Each row is a point. Examples show where two turns around zero, p and q, send a point. Where does a point land after both, in the order given? Backwards means that the second turn is done in reverse. Each puzzle has new turns, and all numbers are rounded.

Turn p:
[-.42, .09, .26] => [.33, -.37, -.10]
[.03, .21, -.25] => [.08, .16, .28]
[-.12, -.17, -.12] => [-.14, -.17, .10]
[.03, .40, -.05] => [.31, .21, .15]
[.08, -.15, .37] => [-.02, -.05, -.40]
[.41, -.38, -.20] => [-.55, .22, -.03]
Turn q:
[-.09, .40, .03] => [-.16, -.13, -.36]
[.07, -.12, -.24] => [.09, -.18, .19]
[-.12, -.58, .04] => [-.02, .27, .53]
[.14, .30, .17] => [.08, .03, -.36]
Where do these land?
p, then q backwards: [-.18, .17, .15] => [.27, .03, -.09]
p, then q backwards: [.16, .12, .28] => [.18, .16, .25]
p, then q: [.00, .10, -.54] => [-.14, .44, -.30]
q, then p: [.06, -.46, .44] => [.54, .34, -.09]
p, then q: [-.18, -.11, -.04] => [-.01, .13, .17]
q, then p: [.15, .18, -.29] => [-.37, -.03, -.06]

Turn p:
[.01, -.17, .02, -.33, -.32, .43] => [-.11, .47, -.27, .27, -.16, .16]
[-.36, -.07, .29, -.24, .49, .12] => [-.30, .33, .15, -.20, .11, -.51]
[.13, -.05, -.15, .40, .02, -.52] => [.30, -.60, .16, .00, -.04, -.06]
[-.32, -.20, .22, -.49, .09, .09] => [-.02, .55, .03, .01, -.09, -.37]
[-.30, -.03, -.11, -.02, -.25, .26] => [-.01, .17, -.44, -.06, -.09, .00]
[.37, .16, .08, .40, -.20, -.09] => [.09, -.39, .01, .20, .27, .32]
[.24, .37, -.13, .08, -.04, -.18] => [.16, -.18, .17, -.18, .11, .35]
[.22, -.02, -.23, .21, .22, -.11] => [-.12, -.36, .19, -.05, -.13, .08]
Turn q:
[-.18, -.19, -.21, .07, .13, .21] => [-.06, .29, -.27, -.01, -.12, .00]
[.32, -.11, .13, .46, .03, -.46] => [.14, -.13, .31, -.63, .03, -.16]
[.31, .13, -.17, -.48, -.39, .15] => [-.27, -.24, -.07, .27, .48, .33]
[-.35, -.13, .01, .25, .22, .10] => [.05, .30, -.09, -.03, -.35, -.18]
[.66, -.19, .40, -.21, .01, -.64] => [.43, -.45, .49, -.44, .26, .44]
[.00, .17, -.02, .05, .22, .17] => [.16, .07, -.13, .12, .05, -.20]
[-.21, .01, .18, .22, -.03, .25] => [-.07, .30, .14, .14, -.11, -.21]
[-.29, .24, -.20, -.17, .00, .09] => [-.14, -.12, -.26, .31, -.14, -.09]
[-.26, .07, -.12, -.19, -.19, .12] => [-.27, -.03, -.11, .27, -.10, .07]
Where do these land?
p, then q: [.36, -.31, .38, -.14, -.05, -.10] => [.13, .13, .34, -.23, -.05, -.44]
p, then q: [.39, -.32, -.09, .21, .02, -.06] => [-.19, .37, .25, -.23, -.13, -.03]
q, then p backwards: [.13, .04, -.26, .06, .30, -.60] => [-.31, .19, -.45, .35, -.02, -.30]
p, then q: [-.31, .05, .14, -.09, -.14, -.04] => [.11, -.29, -.17, -.07, .13, -.05]
q, then p: [-.24, .16, -.08, -.28, -.29, .26] => [-.09, -.32, -.38, -.15, .09, -.20]
q, then p backwards: [-.43, -.33, .30, .22, .33, .26] => [-.10, -.24, -.12, -.70, -.17, -.04]
p, then q backwards: [.42, .36, -.20, .33, .14, .02] => [.25, -.12, -.01, -.34, -.37, -.39]
q, then p: [-.11, .26, -.18, -.19, .08, .33] => [-.04, -.46, -.09, -.18, -.10, .01]
q, then p backwards: [-.23, .08, -.01, -.12, -.39, -.07] => [.28, -.19, -.09, .12, .22, .20]

Turn p:
[-.19, -.12, -.19, -.03, .19, .19, .03, -.03, .49] => [.02, -.20, -.43, -.29, .16, -.21, -.05, .12, -.05]
[-.25, -.24, -.38, -.05, .10, .54, .18, -.10, .10] => [.20, -.31, -.19, -.31, .06, -.23, .39, .35, -.15]
[.22, .55, .11, -.09, .13, -.08, .18, -.60, -.07] => [-.23, .57, .13, .31, .15, -.47, .00, .06, -.24]
[.32, -.52, .23, .10, -.04, -.28, -.17, .38, -.19] => [.06, -.30, .38, -.08, -.03, .53, -.29, -.35, -.03]
[-.27, -.01, -.22, -.13, -.28, .09, .06, -.14, .12] => [.23, .02, -.29, -.03, -.18, -.18, .24, -.04, .01]
[-.26, .16, -.38, .36, -.12, .38, .22, -.27, .30] => [-.10, .02, -.24, -.41, -.27, -.53, .26, .28, .04]
[.23, -.23, .40, -.13, -.23, .19, -.35, .39, .03] => [.32, -.21, .08, .12, -.20, .44, -.47, .14, -.03]
[.08, -.07, -.20, .03, -.02, -.04, -.37, .38, -.15] => [-.19, -.27, -.06, .10, -.19, .44, .04, .00, .01]
[.05, .31, .13, .01, .05, -.32, .27, .27, -.28] => [-.15, .41, .21, .05, .16, .29, .08, -.08, .28]
[.28, -.15, .15, -.12, -.08, -.36, -.10, .21, -.13] => [.02, .04, .16, .11, .02, .40, -.18, -.33, -.07]
[-.19, .31, .35, .06, .29, -.30, .06, -.49, -.22] => [-.19, .23, .27, .40, .32, -.48, -.03, -.16, .22]
Turn q:
[-.48, .06, -.29, -.29, .13, .01, -.02, .45, -.21] => [.29, .09, -.35, .17, -.60, -.07, -.14, -.12, .14]
[.24, -.23, -.19, -.19, -.04, -.22, .31, -.36, .00] => [-.35, .19, .52, .05, -.06, .05, -.11, -.02, .08]
[.23, .05, .43, .07, -.22, .11, -.42, -.05, -.33] => [.46, -.13, .15, -.13, .44, -.19, .22, -.20, -.10]
[.17, .27, -.42, -.17, -.15, -.30, .00, -.14, -.18] => [-.05, .37, .22, -.28, -.21, -.15, -.26, -.16, -.20]
[.07, -.01, .35, .04, -.02, .48, .19, .25, .02] => [.04, -.34, -.22, .42, .27, .10, .03, -.16, -.11]
[-.23, .03, -.07, -.07, -.09, .28, .12, -.32, .11] => [.09, -.10, .15, .14, -.05, .26, -.22, .29, -.15]
[.22, -.52, .25, .46, .10, .04, -.29, -.07, .07] => [-.02, .08, .03, .02, .46, .11, .62, .17, .23]
[.25, .25, -.04, .28, .39, -.32, -.17, -.12, -.18] => [-.06, .32, -.13, -.46, .32, -.09, -.13, -.09, .26]
[-.41, .37, -.22, .32, -.33, .02, .06, .24, .23] => [-.01, .01, -.45, .00, -.22, -.22, -.10, .40, -.46]
[-.25, -.27, -.20, -.32, -.08, .31, -.06, .19, .51] => [-.05, -.26, -.08, .19, -.52, .44, .27, .10, -.16]
[.19, .00, .39, -.14, .30, -.41, .29, -.08, -.05] => [-.32, -.22, .17, -.11, .17, -.23, -.18, -.19, .46]
Where do these land?
q, then p: [-.04, .18, .48, -.59, .01, .40, .31, .01, -.17] => [.00, -.62, .34, -.03, -.21, -.29, -.35, -.21, -.31]
q, then p: [-.01, -.10, .48, -.21, .00, -.07, .04, -.08, -.01] => [.16, -.22, .07, -.18, .18, -.08, -.29, -.24, -.06]
p, then q: [-.19, -.03, -.02, .09, .27, -.17, .01, -.16, -.29] => [-.21, -.14, -.02, .05, .09, -.02, -.06, .28, .32]
p, then q: [-.03, .44, .34, .17, .05, -.26, -.09, .13, .03] => [.09, -.20, -.33, -.36, -.03, .10, .05, .34, -.17]
q, then p: [-.35, .39, -.11, .46, -.35, .32, -.05, -.43, .36] => [-.09, -.28, .23, .16, .05, .83, .25, .32, .12]
p, then q: [.17, -.14, -.13, .08, -.20, .08, -.37, .27, .21] => [.31, .14, .16, .22, -.15, .11, .27, .01, -.27]
q, then p: [.30, -.32, -.44, -.50, -.49, -.03, .11, .16, -.33] => [.08, .48, .52, .26, -.37, -.47, -.14, -.12, .23]
q, then p: [.07, .19, -.16, -.11, .08, -.11, -.19, -.16, .29] => [.35, .00, -.12, .23, .03, .10, .12, .15, -.07]
p, then q: [.30, -.02, -.09, .35, .13, -.10, -.04, -.03, -.40] => [.24, -.40, .04, .24, .09, -.19, -.07, .24, .16]
q, then p: [.01, -.11, .00, .28, .34, .02, .42, .07, .44] => [-.01, -.36, -.36, -.24, .00, -.09, .27, .18, .39]
p, then q: [-.21, -.48, -.34, -.01, .16, -.09, -.15, .22, -.13] => [-.14, .05, .31, .47, -.03, .34, .08, .10, .21]
